Each row of a before or after table is a point. One or more steps were done to the points. Then noise was added and the rows were shuffled. The steps act on columns, c1 being the first. What was done? A step turns or swaps two columns, mirrors them in a line or flattens them onto one, adds a multiple of one to another, or multiplies or shifts one. Angles are multiples of 10 degrees, from the lower column toward the higher: turns from -170 to 170, lines from 10 to 170 but not 90. Use the fewest steps. Two steps may share a column if one is a turn and the other turns, adds or multiplies; they go together, in the order done. Otherwise the lowest column goes first.
In the rows, 128 means zero.

Before, 12 rows:
[[129 150]
 [148 141]
 [ 83  84]
 [ 70  82]
 [144 163]
 [ 89  78]
 [ 82 109]
 [151 160]
 [147  84]
 [130 111]
 [140 118]
 [ 73 146]]
After (12 x 2):
[[110 142]
 [106  84]
 [176  84]
 [118 116]
 [127 150]
 [181 145]
 [106 157]
 [111 163]
 [168  80]
 [126 111]
 [174 109]
 [187  81]]
Steps: multiply c1 by -1

Before, 10 rows:
[[128 132 117 148 108 167 173 120]
 [173 153 138 208 114 119  56 151]
 [126 153 134 122 102 151 126  74]
 [133  71 179 155  97 141 205  82]
 [ 85 155  92 110  57 142 139 110]
 [116 101 131 181 146 163  83 141]
 [144 157 112 185 164  52 108 117]
 [139 102 131  82  91 122 146  98]
 [135 143 197 154 113 123 120 140]
 [180 149 146 129 143 142 121 172]]
After (10 x 8):
[[133  88 179 157  95 140 217  83]
 [138 128 133  83  92 124 159  98]
 [144 129 113 184 165  51  92 118]
 [116 179 132 180 144 163 130 142]
 [ 84 103  89 112  55 143 107 109]
 [134 127 196 154 111 124 109 139]
 [126 117 130 123 103 151 109  74]
 [180 123 145 129 145 143 104 174]
 [173 178 136 209 114 118  69 149]
 [130  86 115 149 109 167 147 118]]
Steps: mirror c2 and c7 in the line at 120 degrees

Before (11 x 12):
[[152 144 177 105 129 135 107  83  99  90 122 114]
 [143  92 140 129  91 126 151 126 187  91 151  86]
 [ 90 164 143 107  93 145 137 143 148 176 195 105]
 [147 156  79 196 164 187 152 108 116 130 100 113]
 [129 161 108 105  73 125 167  91 162 146 169 151]
 [127 179 174  99 145 123 114 125 172 155 120 157]
 [169 105  93 145 138 183 128 126 177 107 148 110]
 [112 151 138 203  99 201 120 169 121 147 158 174]
 [119 137 118  98  97 118 157 179 130  92 138 112]
 [ 88 185 165 138  63 214  86 153 166 140 127  90]
 [159 195 137 159 157 165 144 170 149 139 187  92]]
After:
[[ 91 164 146 107  93 145 138 143 154 175  60 144]
 [ 87 185 166 138  64 214  86 152 176 122 118 147]
 [111 151 138 202 100 201 122 169 105 151 101  87]
 [143  94 140 131  93 128 155 126 196 163 154 150]
 [151 143 177 105 130 135 109  82 106 134 166 151]
 [155 197 136 159 158 164 143 171 161 180  98 154]
 [127 179 172  99 142 124 114 124 159 112 106  85]
 [169 106  92 145 140 183 127 127 180 155 143 130]
 [148 154  79 197 164 188 153 109 122  99 135 145]
 [120 139 118  97  96 118 157 179 135 148 160 142]
 [128 160 109 105  72 127 168  91 154 159  95  95]]
Steps: mirror c9 and c12 in the line at 170 degrees; turn c10 and c11 by -110 degrees

Before (11 x 24):
[[163 136 139 128 133 156 121 140  91  90 109  52 126 136 144 107 161 147
  124 170 114 116 131 135]
 [151 111 134 115 130 136 122 115 159  86 104 144 114  99 105 195 152 145
  135  85 129 115 110 140]
 [159 137 127  99 115 127 147 165 149  98 115 141 128 134 146 107 152 104
  135  88 115 150 110 157]
 [ 80 130 125 139 150 147 116 134 140  88 119 113 127 150 134 112 100 165
  160  80 216 132 204 142]
 [103 187  98 134 149 144 156 131 137 166 107  85 157 170 144 107 157 163
  176  86 134 191 118 116]
 [106 121 127 148  96 146 172 133 154 107 110 128 126 153 134 153 155 150
  149 115 140 120 103 113]
 [129 119 148 140  92 138 133 154  80 127 136 141 130 113 113 140 155 134
  129  77 107 103 132 131]
 [140 133 139 152 109 139 120 133 154 132 173   7 146 153  80 111 146 114
  155 109 117 100 140 113]
 [162 114 138 134 116  90 119 127 164 170 111 141 165 119 142 112 116 135
  139 127 176 158 125 128]
 [165 113 128 130 147  43 136 124 161 115 119 119 186 156  98 109  93 168
  125 156 121 107 101 181]
 [133 166 142 131 133 104 142 119 161 128 139 129 162 162 143 117 100 103
  144  82 106 162 134 140]]
After, 11 rows:
[[104 187  99 134 150 142 148 131 145 166 107  86 155 170 143  99 158 161
  176  75 133 137 117 116]
 [140 134 140 153 109 139 114 133 179 131 172   6 147 153  82 116 145 114
  154 126 117  90 139 112]
 [130 119 147 140  93 137 137 154  33 127 136 141 129 113 112 137 155 134
  127  94 107  84 132 133]
 [106 120 128 148  97 146 177 133 180 108 109 127 125 153 132 135 155 151
  149 120 140 118 104 112]
 [ 78 131 125 139 150 148 113 134 152  89 120 112 127 148 133 116 100 165
  158  84 215 107 204 142]
 [149 112 134 116 130 137 147 116 189  86 104 143 115  99 107 194 152 145
  135  93 130 103 110 139]
 [132 167 143 130 133 104 137 120 194 128 138 128 163 163 142 112 101 103
  145  79 104 118 133 141]
 [164 135 138 127 131 156 113 140  54  89 109  52 125 136 145 111 162 146
  123 171 116 136 131 133]
 [158 138 128  98 115 128 139 165 171  99 115 140 128 135 146 101 151 105
  135  84 114 124 110 158]
 [165 114 126 131 147  42 129 125 194 114 118 119 187 156  99 108  93 168
  126 160 122 132 102 182]
 [162 114 138 134 114  90 115 127 199 171 109 140 165 118 142 116 116 135
  139 110 177 159 126 128]]
Steps: add -0.5 times c2 to c22; turn c20 and c22 by 30 degrees; turn c7 and c16 by -20 degrees; multiply c9 by 2
